Each row is a point. A path goes straight from each point to the next, and from the last back to the first. The post is the endless flat space through its rows: a point in 2 columns, a line in 3, a plane in 4, and so on, so that a path can go around it. Count how often the path circles the post. Going back the other way cancels.
In the rows, 128 means zero.

Post (2 x 3):
[[126 104 132]
 [165 174 147]]
Path (22 x 3):
[[136  69 102]
 [182 171 156]
 [145 156 162]
 [134 185 136]
 [126 138  89]
 [196 105 138]
 [130  92 162]
 [121 144 178]
 [163 207 130]
 [165 187 132]
 [113 176 144]
 [170 187 208]
 [205 139 172]
 [172 162 123]
 [105 152  97]
 [126 175 189]
 [121  86 181]
 [152  81 122]
 [174 201 133]
 [118 154 123]
 [126 141 141]
 [116 120  72]]
Times around: 0

Post (3 x 4):
[[128 105 146  91]
 [174 185 133 144]
 [126 164 146 118]]
Path (15 x 4):
[[194 189 131 102]
 [152 172 176 105]
 [154 128 191 127]
 [155 111 143 141]
 [ 40 188 132 123]
 [135 184 128 116]
 [154 172 150 102]
 [197 170 156 139]
 [186  94 149 112]
 [119 159 191  98]
 [168 211 103  98]
 [125 151 119 100]
 [ 80 112 149 104]
 [172 126 193 157]
 [157 125 213 112]]
Times around: 0

Post (5 x 6):
[[111 131 162 129 158 142]
 [138 147 155 107  84 123]
 [136 150 143 164 149 118]
 [123 114  22  38 128 110]
 [ 79 103 124 171 115 118]]
Path (29 x 6):
[[ 85 132 120 167 109 127]
 [116 156 167 139 170 110]
 [ 82  91 154 104 115 108]
 [139 106 124 194 123  95]
 [166 123 116  23  63 183]
 [106 121 100 112  70 125]
 [101 176 148 171 155  94]
 [ 66 100 190 104 126 112]
 [ 50  54 146 173 120 109]
 [132 120  64 145 162  77]
 [164 132 149 139 143 140]
 [152 156 166 154  97 173]
 [169 179  55 178 134  91]
 [ 61 133 194 139 155 150]
 [143 149 177  67  47  97]
 [180 151 205 130 121 130]
 [118 101  96 121 187 182]
 [119 139 152  99 106 159]
 [ 66 116  91  77 212 160]
 [ 81 115 118  72 142  97]
 [137 126 121 146 106  87]
 [136  93  92 112  79 143]
 [187 174 136  63 147 150]
 [140 153 112  59  92 127]
 [ 26 105 123 153 186 119]
 [116 108 111  63 185  99]
 [117  79 166  76  77 153]
 [173 129  87 102 102 130]
 [118 136 116 162 116 144]]
Times around: 5

Post (7 x 8):
[[112 102 115 136 133 127 147 145]
 [155  99  99  95  94 110 130 141]
 [125  97 142 111 155 192 101 103]
 [138 134 102 101 102 123 138 110]
 [123 105 141 139 146 148 101 118]
 [104 137 150 157 123 171 153 136]
 [112 113 138 104 140 137 119 129]]
Path (25 x 8):
[[161  74 129 132  89 140 106 149]
 [141  91 177 177 128 207 102 125]
 [136 141 121  83 123 155 147  96]
 [159 115  91  80 122 157 121 105]
 [ 90 115 145 185 116 122 138 197]
 [147  46 111  92 100 129 104 167]
 [143 110 131 119  84 171 155 129]
 [144 114 138 112 142 116 114 101]
 [138 107 154 122 166 139 101 120]
 [133  94 165 118 158 124  85 120]
 [102 116 123 107 143 103 143 154]
 [108 126 162 143 131 114  95 161]
 [133  69  96 138 113 141 148 157]
 [121  87 165 126 101 165 140 140]
 [131 122 148 119 116 163 144 101]
 [208  70  90 168 112 143  90 111]
 [141 143 128 147 136 183  99 111]
 [ 85 154 107 118 150 170 140  90]
 [104  74  94 131  99  83 166 171]
 [131 138 160  94 120 149 122  67]
 [ 96 122 135 128 178 124 155 140]
 [160  79  93 152 121 137 115 140]
 [153 139 125  93  93 249 138  86]
 [107  98 116 138 106 133 154 154]
 [ 91 157 146 120 122 126  88 104]]
Times around: 4

Post (10 x 11):
[[109 172 124 126  90 135 110  95 164 131 141]
 [137 133 149 147 102 123  96 117 134 120 123]
 [ 97 139 117  90 130 117 104 143  29 201 101]
 [144 117 140 115 105 116 143 119 149 133 147]
 [100 140 131 151 114  96 140 101 144 130 141]
 [137 139 164 124 145 132 104 117 198  93 138]
 [136 124 101  99 142  97 111 123  29 172  63]
 [137  65  74 112 140 167 158  80  50 144 124]
 [148 147 130 134 116 105 119 117 127 103 157]
 [148 146 133 169 123 135 176 104 175 113 136]]
Path (27 x 11):
[[ 43 158 186 109  63 156  76  98 173 156 144]
 [141 144 136 107 135 171  94 114  93 146 119]
 [171 139 106 100 173  98 106 121  70 113 126]
 [160  86  88 115 145 132 113  93  45 144  87]
 [153 142 148 190 120 107 105  98 105 119  89]
 [154 143 138 131 134 135 131 114 110 143  97]
 [178 157 146 182  98  84 107 110 134 111 170]
 [ 52 161  94 110 116 165  96  95 143 209 139]
 [ 84 102 140 117 120 113 126 152 181 159 150]
 [ 89  96 109  74  80 193 148  93 131 156 139]
 [ 49  83 148 130 131 106 167 105 102 150 171]
 [180 134  95 126 135 130 156  79 101 125 105]
 [164 138 150 139 130 146  79 108 172 113  91]
 [113 249 103 196  93  41 118 137 148 166  95]
 [143 135 104 117 102 105 120 130 110 123  84]
 [129 103 111 131 117 159 177  85 138  71 163]
 [122 116 146  83 129 110  85  79  84 122  69]
 [189 123  90 101 126 114 119  86  44 143 104]
 [165 130  65 124 156 133  94  88  93 112 158]
 [135 122 121 161 133  78 149 139 125 137  96]
 [141 146 127 125 192 118 112 121 133  83  81]
 [189 153 118 120 118 133 175 126  96 143  68]
 [160 162 174 123 114  44 130 151 128 114 151]
 [144 167 192 167 190  91 140 120 179 118 136]
 [147 128 166 154  89 126 109 122 214 149 140]
 [108 111  73 112 139 136 129  97 156 126 105]
 [120  94 132  82 165 161 150 116 156 129 127]]
Times around: 4

Post (11 x 12):
[[144 125 112 145 143 101 112  72 164 136  90 105]
 [169 105  99 147 165 118 158 111 146 126 141 119]
 [102 149 127  73 178 106 113 106 124 134  98 171]
 [154 137 126 119 117  83 141 148 126  91 141 129]
 [161 141 144 148 165 124 112 154 121 112 143 158]
 [102 135  97 186  99 135 114 133 117 111 132  96]
 [105 124 101 138  69 153 103  93 123 101 125 140]
 [133 143 124 204 126 121 128 147 146 168 153 135]
 [113 180 112 128 144 150 120  87 135 141  79 153]
 [193 118 114  89 133 121 107  90  82 117 113 117]
 [ 82 117 154  94 137 113 150 125 120 100  96 151]]
Path (32 x 12):
[[ 97 147 124 157 127 105 112 157 125  85 102 141]
 [181 104  61  67 133  81  66  37 107  61  75  90]
 [106 157 111 175 150 111 128  50 178 163  88 161]
 [129 184 158  88  89  75 108  51 174  96  61 132]
 [155  84 189 155 167 154 137 151  85 116 129  79]
 [ 74 165 149 122 109 123 129 122 119 193 137 161]
 [141 143 146 109 120 109 119 150 142 112 139 165]
 [126 128 168  99 170 124  87 118  88 116  52 122]
 [126 125 112  88 107 122  49 119  50 107 111 133]
 [118 164  95 140 166  91 106 156 121 103 142 138]
 [145 154 103 156 182 130 107  97 123  73 129 123]
 [126 144 132 188  78 139 106 141 164  70 167 147]
 [107 202  69 107 140 171 139 127 144 125 125 143]
 [ 80 109 149  81 127 144 166 135  92 149 100 163]
 [150 123  75 145 155 137 161  79 128 127  76 124]
 [101 164 101 172 170 112  98 120 148 151 143 170]
 [115  95  99  71 126 129 138  86 124 102 162 185]
 [153 192  99 117 123 141  77  85 112 111 100 116]
 [135 135 128 154 172 108 120 146 140 112 142 124]
 [ 85  62 112 109 142 134 143 124 125 121 127  99]
 [145 165  21  85  52  73   7  59 130 101  74  80]
 [139 130  66 168 146 144 111 123  94  84 120 101]
 [134 116 134 150 150  87 121  92 146 145 115 142]
 [183 204 104 104 103  93 124 128  69 129 126 110]
 [115 147 128  95 106  64 123 102 169 139 113 118]
 [152 156 123  91 135 126  84 128 133 112  92 143]
 [ 96 158  89 135 172 106 154 113 195 127  94 175]
 [124 190  74 142  77  99  91  98 115 109 108 155]
 [126 164  99 117  96 132 147  81  96 134 127 145]
 [189 213 181  67 158  73 109 180  59 135 147 146]
 [131 133 132 180 150 117 114 225  99 171 206 123]
 [119 114 149 199 152 112  66 115 148 166  97 108]]
Times around: 5

Post (13 x 14):
[[131 156 161  91 144 121 104 119  80 125 110 110  72 107]
 [116 184  51  69 175 184  79 130 106 135 131 161 127 154]
 [128 121 122 136 144 127  94  95  91 130 100  92 144 119]
 [144 138 126 126 144 118 122 133 166 134 131 107 158 101]
 [110  88 158 125 152 123  98 112 131 141 142 122 118 120]
 [134 195  71  82 201 172 104 135 114 150  67 204 155 199]
 [ 95 135 128 150 122  86 102 131 155 119 135 135 173 104]
 [120  92 132  99 101 104  73 103 158 149 145 102 150  87]
 [107 106 124 133  97  98 107  97 154 112 133  98 118 132]
 [150 136 201 115 123 111  93 139 108 108 173  98 125 145]
 [134 144 191  76 139 140 136 211  68  67 138 134 104 126]
 [121 103 145 144 107 123 108  62 170 118 136 115 145  83]
 [122 162 212  84 127 159 128 183  68 114 132  92  94 133]]
Path (26 x 14):
[[152 146 187  88 148 126  72  66  90 189 173  97 118 148]
 [138 151 198 117  84 121 130  99 100 115 149 116 160 110]
 [102  65 102  80 138 139  98 145 140 157 149  97 151 104]
 [ 95 130 130 141  70 112 148 105 158  92 142 145 153  20]
 [135 175 120 172 189 160  95 170 123 108 137 205 201 136]
 [123 202 121 150 171 126 127 117 144  98 105 139 124 124]
 [141 137 120  95 166 154  88 146  79  94  89 135 166 150]
 [129 144 175 133 210 161  96 122 147 112 137 173 107 100]
 [157 212 231  98 191 122 122 156  95 151  84  99 148 221]
 [160 169 214 112 153 109 129 145  83 117 125 111 127 149]
 [143 140 143 111 105 140 117  68 114 112 153  90  90 107]
 [ 68  76  53  44 125 131  68  48 123 118 151 149 112  92]
 [161 152 141  70 207  99  84 219 155 146 134 129 160 165]
 [ 76 129  85  66 153 130  74 120 120 119 122 188 122 103]
 [ 97 195  50  70 147 111  92 109 134  95  67 171 114 100]
 [160 185 180 118 122 124 125 168 133  76 111 106 165  64]
 [ 61 115 209  85  89 137  29 114 149 127 249 122 133 120]
 [126 144 110  67 164 109  94 162 102 183 137  82 159 131]
 [139 125 116 122 166 119 137 116 199 136 168 126 163 111]
 [133 154 212  91 115 112 120 182 129  91 138  55 164  77]
 [132 127 189 139 159 102  91 137 151 122 140 117 127  82]
 [231 162 181 110 123 121 149 155 102  68 137  62 124  73]
 [106 151  36 103 146 147  61  67  97 160 171 107 146  85]
 [165 138 174 110 147  90 132 174  60  78 104  88 181 120]
 [124 120  46  45 162 139  24 124 157 136 137 144 165 164]
 [ 73 119 123 101 156 121  42 126  79  97 155 114 121 160]]
Times around: 0

Post (17 x 18):
[[163 116 137 141  83 156 134 200  91 139 162 111 150 145 100 141 110 153]
 [ 80 150 107 133  76 187 159 174 117 172 137 133 106  97 145 129  89  91]
 [ 81 191  87 112 109 109 124 160 128 157 108 125  82 124 159 145 171 114]
 [105 111 103 127 112 146 141 147  99 155 234 148 150 146 149 161 102 126]
 [119 101 174 139  71 152 133 122 131 145 117 150 121 141 142 114 130 139]
 [118 120 126 103 136  88  76 115 132 155  94 137 131 101 119 103 152 136]
 [162 155 182 124 128 122 151 148  89 122 166 122 132 166 102 129 120  91]
 [110 157 166 146 112 135 139 160  99 151 118  82 100 129 170 137 184 101]
 [118 149 128 100 147 111 117 102 191 134 102  79 104 149 149 141 144  80]
 [104  87 128 114 138 103 137 125 130  98 133  95 105 109 127 173 121  79]
 [149  99 128 119 140  97 133 141 134  91 145  87 155 200 181 137 104  81]
 [112 146 124 130  69 117 134 140 115  96 178  88 135  93  66 122 153  83]
 [133 129 118 141  70 156 141 131 110 128 156 141 126 104 166 171 132 123]
 [161 109 160 169  78 147 166 175 112  94 159 113 159  89 100  99 138 124]
 [144 136 172 120 155 152 119 163 157 101 125 114 179 172  85 121 104  89]
 [119 153 158  96 138 143 103 192  92  97 164 137 141 135 161 133 113 150]
 [134 132 177 156 127 121 118 126  83 101 127 142 128 137 154 125  96 153]]
Path (23 x 18):
[[ 70 125 142 103 134 141  97 152 153 129  98  98 144 112 173 127  85 101]
 [133 141 127  72 119 148 152 199 122 129 143  97 147 102 153 133 141  92]
 [163  68 114 177  96 143 116 163  53  82 167 133 176 157  99  99  54 169]
 [142 163  78 147 100 154 127 195 129 118 156 104 128 124  45 201 147  99]
 [103 134 138 137 102 108 141 184  85 150 121 132  93 101  80 145 122 113]
 [ 84  75 143 115 131 103 107 125 131 174  96 127 157  73 156 128 146 151]
 [129 106 174 124 134 165 139 145 138 117 110 119 141 172 149 133 115  89]
 [145 137 184 163 106 119 130 176  48 143 152 132  88 186 121 139 200 122]
 [149 169 160 139 139 131  96 142 125 100 185  97 138 119 115 166 123 134]
 [111 117 165 110 134 128 102 141 140 162  84 131 147 124 128 150 129 139]
 [144  99 132 130 144 125 154 157  55  91 184  54 104 106 101 200 111 100]
 [ 89 174 143 144  93 138 147 155  65 107 159 133  64  93 148 135 124 116]
 [132 194 172 163 122 162 136 196 153 117 134 125 161  99 167  83 125 103]
 [100 109 184 101 180  70 103 130 169 158 146  86 180 202 161  76 148  97]
 [114 149 172 108  86 149 182 186  69  59 249 100 159 183 102 149 146 110]
 [134 128 115 106 103 155 141 122 177  68 179 154 171 163 166 110 144 100]
 [150 167  68 152  78 157 157 179 121 158 169 132 134 122 148 149 129  82]
 [104 106 178 143 115 104 123 122 133 155 104  98 142 113 101 140 134  86]
 [ 84 134  96 115  99 159 168 135 140 165 137 137  82 140  89 190  69 103]
 [ 98  91 160 126 100 166 173 145  83  48 204 120 126 134  96 196 107 122]
 [125 157 159 141  65 157 181 115 129 130 133 137 129 106 123 208 126  88]
 [ 82 154 178 117 106 176 122 171  89 151 133 125  92 116 163 180 125  90]
 [146 212 121 114 136 139 140 205 110 177 159  70  87 143 150 181 146  71]]
Times around: 4

Post (17 x 18):
[[140 167 129 113 115 163 152 100 134 128 104  73 129 114 148 169 157 123]
 [145 138 101 135 126 138 119 127 114  84 153 117 103 123 151 118 124 113]
 [173 121 170 116 117 147 116 162 153 112 127 113 138 123 131 128 108 117]
 [104  64 128 150  84  99 107 143 125 117 156 156 120 113  98 148  86 163]
 [ 76  58 136 129 128 137 134 136  88 142 128  98 131  98 150 128  75 105]
 [138 109  86  97 141 176 123  92 106  94 149 154 128 148 142 101 147 144]
 [160  90 133 128 132 163 110 169  99 120 136 165  90 143 127  92  93 160]
 [126 113 128 167 156 132 118 136 178 117 146 113 113  90 131 141  87 131]
 [108 165 118 176 121 170 130 111  83 101  94 162  94 156 117 167 144 109]
 [107 101 119 116 106 119 105 144 152 115 135  96 112 162 116 116 159 180]
 [132 126 153 150 152 115 144 114 137 124 111 120 156 102 152 160 159 162]
 [145 131 125 119 188 116 162 165 145 136 123  89 159 122  99 132  82 135]
 [ 87 139 131 157 129 147 132 115 102 169 128 115 164 135 177 161 131 105]
 [ 87 114 145 111 134 123 107  95 120 127 142 110  78 124 140 135  91 113]
 [ 95 154 166 171 122 128 125 147 157 121 110 122 127  85 136 121  99 121]
 [102  72 164 164 143 113 145 127 136 186 137 120 113 116 121 123 154 121]
 [142  70 117 154 138 123 170  80 109 149 121 102 142 181 120 157 125 139]]
Path (29 x 18):
[[147 176  90 129 186 136 143 117 163  84 164 103 133  70 212 162 141 155]
 [136 112 121 153 180 126 190 129  93 140 122 117 125 109 157 119 118 109]
 [ 83  83 124 146 107  99 112 100 181 142 140 128 146  88 170 174 190 146]
 [154 129 127 127   7 211 130 187 140  96 122 139  81 120  74 136 135  81]
 [ 63  79  91 178 135 114 155 148 129 112 131  98 154 109 122 114 123 173]
 [102 115 124 153  97 112 117 135 105 163 152 110  99 135 115 144  98 157]
 [112 146 119 142 125 137 100 113 134 109 113 120  97 123 118 137 150 168]
 [142 116 162 130 118 168  55 162 131 119 147 111 122 136 191 137 122 121]
 [184 154  82 118 128 141 151 148 154 144 148 121 138 151  64 136 129 112]
 [ 92  87 164 128 151 164 116 154 113 135 102 120  99 121 143 122 111  90]
 [174 118 108 160 181 184 194 164  82 128 161 153 154 111 173 119 144  68]
 [138 146 124 141 197 147 119 103 135  93 137  88  84 148 143 144 118 132]
 [101 130 110 166 175 104 149 105 110 153 132 144 174 124 117 125  69 159]
 [ 94 124  47 114 131 105  92  90  77  59 139  94 103 128 152 107 145 127]
 [131 109  85 136 150 129 134 152  65 161 148 145  88 143 128 179 115 131]
 [153 144 174 101 142 139 157 152  97 169 148 140  97 160 147 131 147  90]
 [112  98 138 143  58  88 154 140 106 160 148  93 144 188  89 145  82 155]
 [ 63 117 154  93 134 135 111 107 100 130 123 104 155 112 176  62 169 138]
 [101 170 165 152 164 188 106 194 130 163 109 145 109 102 109 147 165 129]
 [130 146 148 155 120 156 128 159  79 100 140 119  53 129 133 132  89  84]
 [107 153 132 105 137 140 161 168 177 142 124  75 191 113 184  95  60  97]
 [ 97 106 120 130 111 144 102 100  88 119 125 126  86 122 177 128 148 111]
 [110 131 141 141 122 141 110 193 149 145 108  76 140 145 147 116 103 129]
 [155 131 118 127 163 149 153 150 161  86 114 109 144 137 130  83 100 133]
 [116  80 162 107  77 163 134 114 120 113 115  97  89 120 159 130  80 146]
 [ 84  88 148 163  95 115 116 144 119 165 169  86 104 135 148 118 154  80]
 [ 96 105 116 177 136 114 125 122 134 135 137 157 125 123  60 137 119 161]
 [ 87  99 170 169 133 108 118 135 126 175 108 121 143 141 146 116 144  82]
 [112 126 126 150  80 142 139 118 164  73  90 119 113 114 154 121 162 104]]
Times around: 3
